Each row of a before or after table is a point. The points were changed in one or more steps. Then noise was added and the rows were shuffled. The steps act on columns, c1 being the first. Write out the steps. A step turns or swaps two columns, mirrors them in a line or flattens them onto one, adds a multiple of one to another, or multiplies or shifts one. Angles are multiples of 10 degrees, from the lower column toward the higher: turns from -170 to 170, lines from 10 to 170 but not 90. Use the fewest steps. Two steps may share a column if one is a turn and the other turns, adds or multiplies; they go together, in the order done. Otherwise the lowest column goes first.
In the rows, zero is written as 128.

Before (9 x 3)
[[204 113 116]
 [141 144 133]
 [ 99 146 154]
 [139 123  16]
 [121 104 128]
 [167 121 158]
 [118 127 131]
 [140 129 152]
 [103  41 151]]
After (9 x 3)
[[156 177 153]
 [140 182 131]
 [224 164 112]
 [154 177  13]
 [136 154 127]
 [123  91 148]
 [115 196 156]
 [159 195 133]
 [191 171 160]]
Steps: shift c1 by 20; shift c2 by 50

Before (11 x 4)
[[ 95 168 138 133]
 [116  95 128 188]
 [101  63  81  70]
 [109  86  69 121]
 [ 98  99  40 119]
 [146 200 133 139]
 [102 123 135 188]
 [122 167 130 152]
 [119  44  86 127]
 [145 165 135 151]
 [105 179 142 173]]
After (11 x 4)
[[113 174 114 128]
 [147 149 142 127]
 [133 166  66 132]
 [160  57  64 128]
 [106 193 144 126]
 [115 161 163 128]
 [185 106  95 126]
 [183 118  97 130]
 [ 81 197 164 128]
 [154 103  90 133]
 [141  93  98 127]]
Steps: add -1 times c2 to c3; turn c1 and c2 by -140 degrees; multiply c4 by 0

Before (10 x 6)
[[154 158 102 173 123  81]
 [ 97 100 186 134 141 114]
 [165 183 145  89 190  95]
 [144 165 158 132 137 105]
 [116 176 134 105  75 107]
 [192 107 149 136 156 165]
 [165 137  72 111 142 120]
 [ 86 163  66 125 143 151]
 [152 141  92 132 149 156]
 [ 91 188  55 142  96 112]]
After (10 x 6)
[[ 98 165 141 153  66 202]
 [109 186  98 163  58 203]
 [142 162 137 118 161 162]
 [176 154 127 145 105 127]
 [181 109 157  97 150 134]
 [128 185 190  72 141 177]
 [148 142 152 118  94 174]
 [146 140 141  91  69 130]
 [105 175  75 119 133 180]
 [109 100 139 152 192  68]]
Steps: turn c1 and c4 by -40 degrees; add 1.5 times c2 to c6; swap c3 and c5

Before (12 x 8)
[[141 136 150 142 102 118 115 134]
 [141 121 129 143 118 125 149 125]
 [ 82  53 153 119  54 137 147 175]
 [133 136  81  95 113  94 163 158]
 [109 138 151 145 167  85 159 121]
 [156 150  23 105  84 112 186  70]
 [ 95  90 131 146 132  61 106 133]
 [108 161  90 131 126 137 136  96]
 [111 153  73 215 120 115 158  89]
 [ 85 128 133 101 144  89  88 122]
 [113 147 162 194  47 118 156 143]
 [111 107  74 140 124  94 115 143]]
After (12 x 8)
[[113 103 162  60  47  90 108 138]
 [135 110  80 159 111  80 100 158]
 [ 96 171 128 111 132 119 135 133]
 [142 123 151 112 103 105 146 135]
 [111  92  86 125 126  88 129  97]
 [154  90  23 151  83  80  82  73]
 [ 79 195 154 135  56 249  84 179]
 [139 126 130 112 117 135 109 126]
 [113  95  72  40 119  79 110  92]
 [ 83 140 134 153 146  88 164 122]
 [110 106 150 109 165  71 104 119]
 [111 152  74 116 122 125 134 146]]
Steps: add -1.5 times c2 to c6; turn c2 and c7 by 160 degrees; multiply c4 by -1

Before (14 x 9)
[[122 137  98  66 139 142 141 117 168]
 [126  52 133 194 137  76 219  77  87]
 [163 144 131 167 150 136 138 164  84]
 [190 187 135  98 190 154  85  70 157]
 [111 170 185 166  94 161 131 159  76]
 [173 173 155 148 130  93 143 148 106]
 [111 133 127  75 184 108 100  70 144]
 [141 136 177 100 144 124  76  85 180]
 [177 127  76  40 106 136  93  85 105]
 [131 127 107  45 155 121 102 137 107]
 [143  99  70  83 144 120 135  91 140]
 [151 106 114  75 134 141  76 135 143]
 [150 153 151 151 102  91 146 159  85]
 [148 111 173  92 143 131 178 152 100]]
After (14 x 9)
[[147  97 155 101 119 117 176  90  91]
 [165 126 136 180 156 135 120 160 148]
 [126  55 215 186  89  77  96  77 176]
 [192 133  86  88 215 153 136  67 108]
 [111  93 102  96 177 107 140  70  87]
 [131 101 109 119 140 121 157 142  40]
 [146 164 135 178 122  92 104 159 134]
 [176 142 111 120 117 138 192  89  36]
 [129 130 152  68 143 141 151 118  83]
 [175 160 134 157 158  98  96 145 139]
 [150 110  84  99 116 140 156 139  86]
 [143 121  65  69 147 123  99  84 120]
 [109 181 113 193 129 163  65 157 150]
 [151 104 162 138 129 132  68 149  88]]
Steps: turn c2 and c5 by 40 degrees; turn c3 and c7 by -110 degrees; turn c4 and c9 by 70 degrees

Before (12 x 11)
[[136 120 129 113 127 143 131 147  83 141 106]
 [134 137 173 130  71 129 112 175 125 106  95]
 [135  71 143 121  83 190 109  77  85 145 102]
 [210 146 129 148 121 148  74 143 164 119  87]
 [ 82 123  63 160 153 128  91 202 137 101 138]
 [151 122  73 183 106 110  69 118  84 174 154]
 [146  90  89 109 101 191 127 146 126 110 151]
 [179  70 122 105  80  86 105 114 184 118 131]
 [116 142 131 144 159 158 140 160 138  84 153]
 [147  79  82 164  92 129 141 118 141 133 124]
 [133 178  88 133 121 109 106 123 147 140 133]
 [134 116 113 122 129 135  86 220 209 160 147]]
After (12 x 11)
[[131 158  67 102 180 127 139 110 125 104 119]
 [126 150  77 129 171 189 129 141 120 151 184]
 [156 114  65  87  71 130  90 177  74 127 151]
 [144 186 122 142 184 189 109 114 198 122  65]
 [122 117 136  87  84 160 140 143 100 154 189]
 [124 136 129 150 133 143 131 173 148 128  72]
 [152 135 174 113 196 129 113 168 101 142  47]
 [121 117  73 115 167 108  70 151 167  60 191]
 [105 178 101 136 216  86 105  81  96 151 136]
 [124  69 106 134 138 106 101 115 119 121 139]
 [ 61 116 134 106 187 146  73 118  90 122  23]
 [122 132 107 154 127 135  85 145   8 106 173]]
Steps: turn c1 and c5 by 150 degrees; multiply c5 by 1.3; mirror c2 and c3 in the line at 80 degrees; turn c4 and c10 by -140 degrees; mirror c8 and c9 in the line at 160 degrees; multiply c11 by 2.5
